Each row is a point. Any point is a mix of the corners, with weights that add up to 1. It lies inside the corners' shape when no weight is negative. Say inside or outside, and name the corners with a negative weight.
In the rows, 128 means zero.

Corners:
(1): [107  85]
(2): [153 159]
(3): [124 172]
Points:
[95 84] -> outside (2)
[141 123] -> outside (3)
[150 157] -> inside
[149 155] -> inside
[134 185] -> outside (1)
[139 125] -> outside (3)
[138 137] -> inside
[138 178] -> outside (1)

Corners:
(1): [136  69 134 163 101  96]
(2): [ 91 144  92 162 106 123]
(3): [191 167 141 154 153 190]
(4): [ 45 164 119 143 163 126]
(5): [139 111 173 127  73 120]
(6): [113  82  87 126 119  86]
(7): [173 112 104 148 131 210]
Points:
[128 108 131 145 110 119] -> inside
[124 115  87 150 139 136] -> outside (5)
[106 122 151 127 130  98] -> outside (2, 7)
[ 85 145 109 151 131 129] -> inside
[143 111 136 144  91 129] -> outside (4)
[150 155 162 151 139 181] -> outside (2, 6)
[141  95 137 140 114 124] -> outside (2)
[ 71 148 119 145 148 127] -> inside
[121 112 100 157 136 141] -> outside (5)

Corners:
(1): [138  96 154 127 107  88 180 146 105 148 116]
(2): [194 219 132  63 143 115  57 122 150  78 203]
(3): [129 126 139 146 176 119 140 169 118 129 100]
(4): [118 216  79  70 127  98  86 110 183  85 157]
(5): [133 146 118  71  93 153  79 130 161 103 178]
(6): [171 122 178  95 117 126 168 154  97 180  83]
(7): [101 127 184 125  98 105 102 156 106 181 125]
(8): [136 119 153 173  74 155 101 139  71 122 100]
(9): [167  71 104 159 149 112 102 115 111 164  95]
(10): [116 128  82 113 193 108 147 156  81 144 145]
(11): [ 95 100 183 148 106 152 145  69 113 156 121]
(12): [144  78 145 106 130 134  88 118  73 110  87]
Points:
[125 132 153 112 118 122 116 140 107 140 129] -> outside (9)
[148 121 139 106 123 128 121 136 115 143 120] -> inside
[182 127 112 120 152 119 109 148  84 102  99] -> outside (5, 7, 11)
[140 126 150 118 120 125 110 129 120 127 123] -> outside (10)
[131 145 134  82 131 124 108 134 131 116 147] -> outside (8, 9)
[125 116 159 132 121 110 136 136 103 155 114] -> outside (5)
[100 115 116 138 111 124 110 126 115 123 118] -> outside (2, 6)
[142 136 135 118 133 119 113 124 124 129 132] -> inside

Corners:
(1): [165  72 134 160 147 101  96  52  94 141  83  73 137 127 179 129 182 166]
(2): [104 127 137 157 154  85 162  98 117 132 115 156 171 161 110 140  90  76]
(3): [124 128  77 126  99  42 140 161 133 104  99 135 128 164 168  93 155 152]
(4): [151 135 204 209 147 112 137 136 141  91  96 152 109 138 137 113 103 130]
(5): [174 197 114 177 140  90 161 101 156 114 171 152  89 115 162  73 136 143]
(6): [162 160 127 156  82 113 162 144 111 157 196 123  98 124 110 155 120  96]
(7): [ 90 148 112 138 153 156 164 104 137 126 137 112 163 103 145 180  86  87]
(8): [191  99 129 166 122 117  83 116 110 124  67  83 128 129 150  74  96 120]
(9): [136 151 116 128 172 137 120 164  80  86 204  72 121 114  92 166 120 124]
(10): [ 90 134  82 145 115 128 160 143 110 107 196  56 124  73 124 101 170 144]
(11): [117 131 113 130 137 105 113 102 151 113 158 131 190 121 124 172 141  86]
(12): [ 82 171 157 130 101  88 136 127 162 124 103 117  97 153 174  88 151 119]
(13): [174 190  88 156 102 151 125 134 129 129 140  80 143 140  99 147 131 133]
(14): [146 150 152 147 183 146 115 141 120 139 120 103 136  69  95 165 135 114]
(15): [220  91 183 115 106  88 163 145 100 134 129 112 139 188 139 101 121 161]
(16): [ 81  95 146 132 132 104 134  97 132  68 136 114 102  83 105 124 129 152]
(17): [118  65 133 145 127 138 120 101 140 128  92 122 102 142 151 103 158 134]
(18): [136  74 123 109 121  76  91 123 145 149 188  66 155 157  93 159 114 179]
(19): [ 95  94 160 154 136 116  80 121  83  97 126 132 122 114 140 104 148 187]
Points:
[127 160 137 141 129 111 164 112 150 134 161 115 142 118 124 153 128 106] -> outside (3, 8, 9, 17, 19)
[177 123  93 148 151 113 132 122 132 122 153  85 180 159 127 146 110 114] -> outside (6, 12, 14, 16, 19)
[137 127 137 152 127 112 131 125 118 120 141 116 121 123 132 120 133 137] -> inside
[131 134 120 137 125 111 131 125 127 121 145 108 127 126 127 120 124 128] -> outside (1, 4)
[138 123 106 137 129 117 128 116 113 127 150  98 136 119 126 136 136 133] -> outside (4, 12)

Corners:
(1): [116 142 127 129 105 153 123 120 127 141 163  79 118 140  89 150 114 108
 149 146]
(2): [158 112 136 106 119 118 110 108 130 124 180  68 118 103 152  63 121 118
 195  78]
(3): [109 109 139  95 156 108  91 139 143 130 115 112 115  92  72 146 126 108
 172 137]
(4): [ 88 139 150 125 123 121 127 105 132 117 116 101 123 101  41 143 100 108
 116 113]
(5): [139 121 116 150 122 104 125 172 155 120 140  96 105 111 155 101  75 110
 159  86]
(6): [ 58 151 108 179 119 111 171 173 130 131 104 164 184 190 139 123 156 136
  51 134]
(7): [100 124  93 139 141 128 165 152 124 135  80 150 185 156 139 131 142 128
  57 109]
(8): [139  84 152 115 154 113 104 155 142 131 170  89 111 104 189 110 157 106
 124 119]
(9): [ 58 157 113 161 189 142 120 162 120 123 102 120 169 202 181  86 148 143
  80 109]
(10): [ 63 132  94 144  97 103 130 140 137 102  84 150 168 143 148 159 131 151
  64 149]
(11): [166  86 118  99 144 127 158 115 143 120 184 135 113 131 170 101 104 116
 135 112]
(12): [ 55 115 102 140 141 126 153 163 120 165 101 166 178 168 162 133 128 171
  77 106]
(13): [157 118 148  92 121 122 121 126 107 124 147 127 125 141 117 119 119 104
 135  83]
(14): [ 96 147 120 110 134  89  77 106 133 146 137 117 163  99  54 161  89 117
 106 107]
(15): [140 189 185 106  99 148 115 133 152 152 120 113 156 123  64 152 115 118
 138 121]
(16): [113 131 117 189 116 138 135 135 107 128 118 157 160 157 142 113 165 165
  51 148]
(17): [ 81 135 141 139 124 147 126 182 111 173  95 178 183 133 138  86 148 106
  48 129]
(18): [100 184 127 118 117 149  80 155 148 123 157  82 108  78  48 156 164 114
 123 145]
(19): [101 145 163 137 144 133 125 111  86 107 110 115 146  89  81 184 131  99
 165 127]
(20): [ 88 141 103 119 140 121 140 219  91 138 112 133 213 168 138 142 146 204
  75 156]
(21): [171  63 126 123 153 149 124 146 150  69 175 108 145 136 146 105 120 111
 154  79]
Points:
[ 96 136 126 143 132 136 129 188 138 132 125 130 154 151 143 109 142 140
  84 147] -> outside (2, 7, 12, 13, 14, 19)
[102 130 127 125 131 128 123 138 127 130 129 123 150 131 115 133 134 129
 107 124] -> outside (5)
[141  95 127 116 144 123 130 134 129 131 131 136 147 133 170 103 116 121
 129  92] -> outside (1, 4, 6, 18, 20)
[122 134 138 119 118 126 122 119 136 114 139 110 146 109  75 157 135 124
 126 143] -> outside (5, 9, 12, 13, 17)
